Each row of a before or after table is a point. The points were changed in one or more steps. Then noise was added and the rows were shuffled. The steps act on how far a point lies along the listed directions, d1 being the first. Write out the steps. A step turns or swaps two directions, mirrors them in a line or flattens them onto one, adds a multiple of one to another, or multiplies one. Angles are multiples of 10 degrees, from the lower direction toward the higher: turns from -170 to 170, lines from 10 to 170 but not 90. Use the fewest steps. Two steps may share a direction if one is a turn and the other turns, adds or multiplies; they go together, in the order done. Otherwise the lowest direction goes first.
(in the rows, 128 means zero)

Directions:
(1): [ 81 145]
(2): [111  81]
Before:
[[ 96 165]
 [205 146]
 [153 137]
 [201 134]
 [131 117]
 [ 83  99]
 [102 120]
 [158 116]]
After, 8 rows:
[[207 102]
 [123 116]
 [156 121]
 [103 136]
 [117 176]
 [146 102]
 [195  95]
 [ 75 126]]
Steps: turn d1 and d2 by -30 degrees

Directions:
(1): [111 128  87 193 122  93  90  99]
(2): [105  68 156  98 103 115 115  74]
Before (10 x 8):
[[137 184 105 110 147 164 156 182]
 [110 136  97 226  99 103 105 101]
 [121 132 101 180 112  98  68 108]
 [141 171 163  86 147 181 189 220]
 [137 185 126 112 163 126 148 145]
 [144  77 159 111 106 119 132  87]
 [125 131 109 162 146  97  99 121]
 [159 157 138  92 147 152 147 175]
 [140  99 165  49 124 143 165 113]
 [111  91 103 169 134  90  70  65]]
After:
[[110  71 125 112 104  93 111  47]
 [143 160 121 145 164 122 128 162]
 [118 119 153  46 123 165 158 134]
 [ 94  65 201  43  98 152 156 118]
 [127 145 155  71 142 131 150 117]
 [134  95 166  67 118 136 131 114]
 [152 187 105 165 136 137 106 176]
 [141 107 116 173 113  99 109  87]
 [150 199 113 188 132 150 156 183]
 [148 177  74 196 171 118  99 147]]
Steps: turn d1 and d2 by -80 degrees

Directions:
(1): [ 68  75 120  99 118 155  99 176 125  63 136 107 105 105]
(2): [148 163  91 107 190 148 120 173 177 147 128 158  78  94]
(3): [148 130 178  57 186  95 118 130  68 109 113 143 122 144]
(4): [141 116 116 135 138  44 164 122 151 112 125  58  85 107]
Before:
[[156 116 116  84 162  52 132 157 151 100 113  69  84 100]
 [172 166 181  69 225  49 158  91  70 134 109 150 118 151]
 [208 183 167  92 210  28 175  93  96 138 126 123  85 145]
 [106 123  78 136 110 131 114 151 131 126 161 100  99  99]
 [170 147 121 135 144  60 175  83 142 148 126  80 117 145]
 [101  74 172  88 100  81 143 116  71  62 100  87 141 133]
 [120 103 113 122 132 121 118 148 159  87 136  92  63  89]
 [153 114 171  60 189  43 162  99  76 108  81 118 108 136]
 [140 135 116 115 147 140 104 155 157 109 108 125  80 100]
 [118 110  90 125 149 124 110 140 153 118 128 126 109  99]
 [ 99 105 119 124 121 117 145 118 102 111 115  96 136 125]
 [ 93 133 103 127 143 175 106 176 182 142 142 137 120 101]
 [125 129 159  50 200 104 114 190 109  65  83 113  70 102]
 [141 172  76 116 178 143 143 158 188 151 127 127  74  97]]
After:
[[148 126 136 115 142  93 122 128 135 103 104  95  85 114]
 [193 188 129 114 194 115 159  94 137 198  87 192 124 136]
 [193 212 128 161 180  87 180  63 144 207 120 168 137 148]
 [114 135 116 103 156 161 126 135 103 134 114 152 135 125]
 [152 160 159  68 172 173 113 139  93 143  96 213 149 136]
 [ 89  91 145 108 129  83 130 144 133  97 133  65 115 115]
 [185 164 105  78 195  99 118 166 166 146 111 134  88 103]
 [188 175 176  79 206  56 151 130 103 127  73 120  94 130]
 [106 119 100  99 136 120 105 158 104 111 155 107  94 103]
 [141 122 134  86 171 118 110 149 133  95 127 121  62  97]
 [215 224 102 172 173 101 177  92 179 203 140 161  98 130]
 [151 173  75 145 154 165 140 132 194 171 137 147 111 121]
 [124 102 108 110 158  96 115 132 131 109 122 115 110 105]
 [124 127  94 128 142  75 168 133 165 112 126  52  73 102]]
Steps: turn d1 and d3 by 60 degrees; swap d2 and d4

Directions:
(1): [135 156 137 119 145 155 111  86  92 107 155 127 141 164  66 137 103  45
  99  93 151  70 122  67]
(2): [106 168 110 155 166  77 160 163 125  98 111  38 133 144 161 137  75 132
 170  71 141 134  99 109]
(3): [129 140 130 100 141 109  49 104 112 180 102  57 150 113 116 117 107 158
 101 135  53  76 138 157]
Before (14 x 24):
[[130 118 123 126 125 149 113 136 127 118 108 147 122 132 121 126 138 120
  123 132 116 126 132 131]
 [125 127 106 130 139 100 115 146 142 137 112  73 128 119 156 129 111 167
  155 131 102 141 137 160]
 [131 146 123 119 133 146 103  95 116 139 139 127 143 129  81 140 133  97
  105 131 119  94 130 108]
 [101 149 101 135 152  78 163 171 140 139  87  51 134 106 181 116 101 212
  183 111 105 160 108 154]
 [143 110 149  97  97 149  81 112 108 163 141 159 128  98 111 133 155 143
  101 165 102 110 146 153]
 [133 121 153 109 125 143  90 103 121 152 139 139 120 103 128 114 148 134
   94 158  91  97 155 146]
 [132 146 134 134 113 134 125  99 110 103 146 135 140 138 104 137 119  88
  117 110 149 111 124 113]
 [103 126 132 127 144 107 122 154 149 149 106  83 134 120 160 115 129 169
  145 127 120 155 126 152]
 [128 120 112 137 120 135 169 128 120 103 134 149 134 149 140 137 125 102
  126 110 161 146 130 103]
 [133 133 112 144 136 102 149 151 147 124 118 110 128 117 144 138 126 157
  145 124 128 147 119 144]
 [121 142 128 151 136 147 145 122 131  88 149 140 109 146  93 130 113  94
  144 101 149 126 118 111]
 [131 123 133 138 116 144 127 116 139 141 128 157 128 126 117 128 150 135
  114 121 132 127 131 123]
 [121 138 123 134 121 108 112 154 143 139 113  90 120 114 146 127 125 149
  140 122 103 150 131 145]
 [110 150  97 133 167  83 139 150 131 115 110  30 139 129 174 120  79 152
  159  92 115 129 101 129]]
After:
[[104 160  93 140 176  71 147 159 130 108 106   8 140 132 182 122  66 153
  169  79 119 130  93 124]
 [130 117 124 124 123 151 110 135 126 119 108 151 122 132 119 125 140 119
  122 135 116 127 134 131]
 [102 129 130 128 148 102 126 157 150 145 106  76 134 122 162 115 125 169
  148 123 120 156 124 150]
 [120 140 121 136 124 105 114 157 144 138 112  85 120 114 148 126 123 148
  142 118 103 150 130 143]
 [ 97 159  98 141 160  67 171 178 139 131  84  30 135 109 187 119  91 211
  194  98 110 160 102 148]
 [132 145 134 134 111 133 126 100 111 103 146 135 140 138 103 137 119  88
  116 111 149 111 124 114]
 [131 142 124 117 130 149 102  94 116 139 140 132 142 128  79 140 137  98
  104 135 118  95 132 108]
 [137 115 154 106 121 151  85  97 120 156 141 152 118 100 125 111 155 134
   89 165  89  96 158 148]
 [121 143 127 151 137 146 147 123 132  86 147 136 110 147  94 131 111  94
  144  98 149 127 118 111]
 [146 102 154  92  90 158  76 105 110 169 144 175 127  95 104 131 164 141
   94 176  99 109 152 157]
 [134 119 134 135 114 147 124 115 140 143 129 163 126 125 115 127 155 134
  112 125 132 127 132 124]
 [132 136 110 146 139  98 152 153 146 121 117 104 128 119 148 138 122 158
  147 120 129 147 116 143]
 [128 121 112 137 121 133 170 129 120 101 134 146 133 149 140 139 124 103
  127 108 163 146 128 102]
 [123 131 103 133 142  95 118 149 143 133 108  66 128 120 158 131 106 167
  160 124 104 141 134 159]]
Steps: multiply d2 by 1.3
